Each row is a point. Each table stands for the endless flat space through its points: a line for two points, a plane for three, and so on. The two share one point or none. Which?

First, 2 rows:
20 5 29 -7

22 -3 29 -15
Second, 3 rows:
17 5 39 -17

30 -31 13 -31

23 -15 23 -25
They share: 24 -11 29 -23

First (2 x 8):
-5 -10 -3 -22 3 13 18 -12

7 22 9 -26 -33 5 30 16
Second (3 x 8):
-12 6 -20 -16 6 -5 34 25

-14 19 -12 -31 -37 27 29 -26

2 0 9 -13 1 -8 18 25
They share: no point

First (3 x 11):
-32 -37 27 18 -17 9 6 -4 -2 -29 29

-11 -13 24 0 -14 -18 6 11 -11 -5 5

21 7 -8 -16 10 -10 34 11 9 31 -11
Second (3 x 11):
2 9 -6 -19 8 0 -1 -19 -10 -20 1

-21 -21 14 5 -10 -2 14 -5 2 -7 16

-11 -9 6 -3 -6 -14 -4 -33 -14 3 14
They share: no point

First, 3 rows:
42 13 30 48 20 -28 20 -39 -8 -38 11 42 -3 43 6 6 -52 -51

25 25 6 6 33 -6 17 -27 -45 -9 3 26 40 14 -2 -22 -6 -21

22 13 -2 8 40 -4 -8 -23 -60 -18 27 26 41 7 -26 -10 4 -27
Second, 3 rows:
26 31 18 11 37 -16 22 -31 -26 -16 13 24 25 20 -2 -11 -19 -41

58 7 18 35 25 8 26 -59 -62 -4 -7 36 29 36 10 -11 -27 -21

17 13 6 26 22 -28 -2 -10 -20 -40 16 39 19 20 -11 -8 -22 -32
They share: 31 19 14 22 29 -14 15 -31 -33 -21 9 32 24 24 -2 -10 -22 -33

First, 4 rows:
27 33 -44 -4 1 31 -30 8 27 22 -21 -16 39 -12 -8 31 17 -5 13 -39 24 15
 -36 6

47 25 0 8 1 6 26 21 78 -11 -14 31 -1 -23 21 11 64 -62 -58 -46 16 -1 -40
 -15

-6 -24 -12 12 35 -10 -19 33 34 -6 23 10 18 -20 -26 18 47 -27 -45 -36 26
 26 -16 7

20 13 -21 -1 19 6 -4 30 45 1 4 40 20 10 -3 -19 49 -38 -49 -13 -17 2 -4
 21
Second (3 x 24):
20 18 -36 -12 33 7 -31 24 21 17 16 11 22 -5 -11 16 32 0 -8 -27 6 8 -12
 20

24 6 -39 7 5 21 5 -4 19 -26 0 -29 59 -10 -17 28 23 -56 -16 -35 38 4 -46
 22

9 16 -29 -13 40 1 -50 41 29 39 15 31 4 -5 -12 8 38 24 -11 -25 -7 19 4 12
They share: 10 6 -30 2 19 11 -25 22 29 9 2 3 30 -9 -17 16 32 -16 -18 -31 16 18 -20
 12

First (4 x 24):
13 13 -26 37 18 -5 -16 20 3 -27 6 -8 -52 45 22 -16 10 12 -34 -11 -34 35
 58 -27

1 -3 3 19 -13 6 65 25 3 -32 -11 -38 -21 -6 43 6 17 -6 -7 -19 -7 16 11
 -29

42 3 -38 -7 -13 3 20 46 14 -21 -23 -12 -49 37 67 10 10 6 -37 -14 18 71
 29 4

-27 11 9 68 25 -4 11 -3 -7 -38 23 -27 -30 13 -8 -25 17 3 -10 -13 -66 -17
 51 -61
Second, 3 rows:
2 0 -16 29 -11 1 20 29 5 -38 -13 -28 -35 11 38 -8 28 3 -23 -12 -15 18 21
 -27

26 -15 8 14 -2 7 2 17 -13 -26 -34 -52 -41 32 59 -32 22 -9 -14 -12 0 -6 6
 -33

12 2 21 34 10 2 20 15 2 -18 -6 -32 -42 43 28 -15 6 1 7 -21 -14 20 38 -34
They share: no point

First, 4 rows:
7 8 45 -4 4 -17 31 23 -22 21 35 -7 10 13 -4 -13 -33 0 -35 -9 -8 -18 6 -4

-6 -14 58 2 -16 -37 25 20 -41 0 28 -9 1 39 16 3 -18 5 -25 -16 7 4 4 11

-23 -12 35 -16 -20 -9 43 13 -40 7 25 -27 12 17 12 -21 -7 -18 -31 -3 -6 2
 10 22

-15 -5 31 -18 -20 -1 34 18 -34 -2 21 -29 13 11 19 -18 -16 -10 -31 -11 0
 6 14 24
Second (3 x 24):
-19 10 22 -34 -18 -6 42 22 -35 -20 38 -48 39 16 32 -28 -23 4 -40 -28 -12
 14 36 21

-13 14 42 -32 -2 -2 28 26 -7 4 32 -40 41 -4 32 -6 -1 -26 -52 -16 0 28 42
 23

-2 0 32 -15 -18 12 17 24 -21 -4 9 -24 6 -2 24 -7 -22 -9 -30 -14 14 11 13
 28
They share: -7 2 27 -20 -20 7 25 23 -28 -11 17 -31 14 5 26 -15 -25 -2 -31 -19 6 10
 18 26

First (4 x 24):
19 11 59 30 11 -39 -34 22 10 23 -18 15 -8 16 25 18 24 6 10 -18 61 1 29
 -6

16 -25 -11 32 29 -3 18 5 45 42 -41 -55 -22 3 33 -55 -38 -12 -17 15 -6 19
 -38 26

-8 11 45 28 -7 -27 -26 9 17 22 -1 -11 -18 -1 5 1 2 12 7 -9 38 7 6 -14

29 -24 -6 32 35 -9 12 16 38 37 -43 -43 -18 11 37 -47 -28 -19 -13 10 6 11
 -27 23
Second (5 x 24):
25 -7 6 38 32 12 -43 24 50 34 -21 3 -14 48 40 33 -9 -14 -21 -62 40 -15 5
 -5

38 -7 7 51 27 10 -17 30 63 50 -30 -5 -30 38 11 5 -17 0 -9 -27 53 -21 -3
 -17

21 1 26 66 28 -4 -11 48 46 50 -9 -13 -30 24 -12 -23 -25 10 19 6 44 1 -27
 -21

-10 4 40 68 57 -23 -46 54 24 10 27 -5 -20 10 -1 -28 -47 20 46 1 40 25
 -25 -9

21 -11 -4 7 -15 -4 -7 -6 35 28 -49 -35 -18 12 25 -5 -5 -8 -39 -30 28 -22
 19 -1
They share: no point

First (5 x 24):
-25 41 57 -24 -23 32 47 -4 -40 10 -44 -56 30 38 33 42 8 -15 32 28 -39 48
 -35 -3

-21 22 48 -23 28 11 58 -16 -1 46 -3 -28 58 -3 -5 53 -3 11 -30 -15 -11 10
 -30 10

-28 -17 4 5 36 -27 20 -9 -21 32 -29 -33 21 -19 -7 4 3 2 -16 11 -22 -12
 -28 -11

-42 -25 0 19 44 -37 6 -1 -15 30 -15 -27 9 -21 3 -12 -15 -16 -10 27 -24
 -8 -18 -25

-39 2 18 7 -10 -2 8 1 -53 0 -56 -52 -5 25 34 -7 4 -30 45 55 -51 33 -24
 -30
Second, 4 rows:
-36 25 41 -4 35 -18 27 -20 -26 12 -34 -30 40 1 32 33 -10 -12 14 21 -27
 28 -37 -25

-28 -15 9 -4 27 38 31 4 -14 16 2 -6 16 5 -24 17 -22 -12 10 -15 -11 0 7
 -9

-36 31 55 -8 9 -34 35 -24 -26 42 -42 -60 44 7 44 29 14 -4 -12 45 -45 36
 -53 -13

-66 33 31 -32 35 -24 50 -34 -9 13 -35 -38 46 26 34 41 -7 4 13 30 -41 11
 -48 -33
They share: -32 8 32 -6 18 2 33 -10 -20 29 -20 -33 30 6 10 23 -4 -8 -1 15 -28 18 -23
 -11

First:
32 -44 -37 30 31 39 -24 -24 3 4 -10 1 53 6 -8 -3 -8 -20 26 -28 27 -9 21
 22

32 -32 -21 32 29 23 -8 -24 -3 -4 -14 -13 35 14 -6 5 -4 -24 30 -26 31 -23
 9 28
Second:
49 -12 -33 66 29 42 -11 7 -12 18 -16 -29 36 7 -24 7 -22 -19 5 2 61 -70 5
 31

50 -2 12 31 16 23 7 -27 14 -12 -10 -16 33 7 -18 16 18 -15 22 -34 27 -14
 19 5

47 6 0 58 31 27 13 11 12 -2 -11 -26 57 -1 -39 20 4 -25 24 -13 52 -38 31
 -2

73 0 -4 38 -1 52 -18 -38 4 10 -10 -15 11 6 -11 6 6 6 -15 -25 31 -38 1 21
They share: 32 -26 -13 33 28 15 0 -24 -6 -8 -16 -20 26 18 -5 9 -2 -26 32 -25 33 -30
 3 31
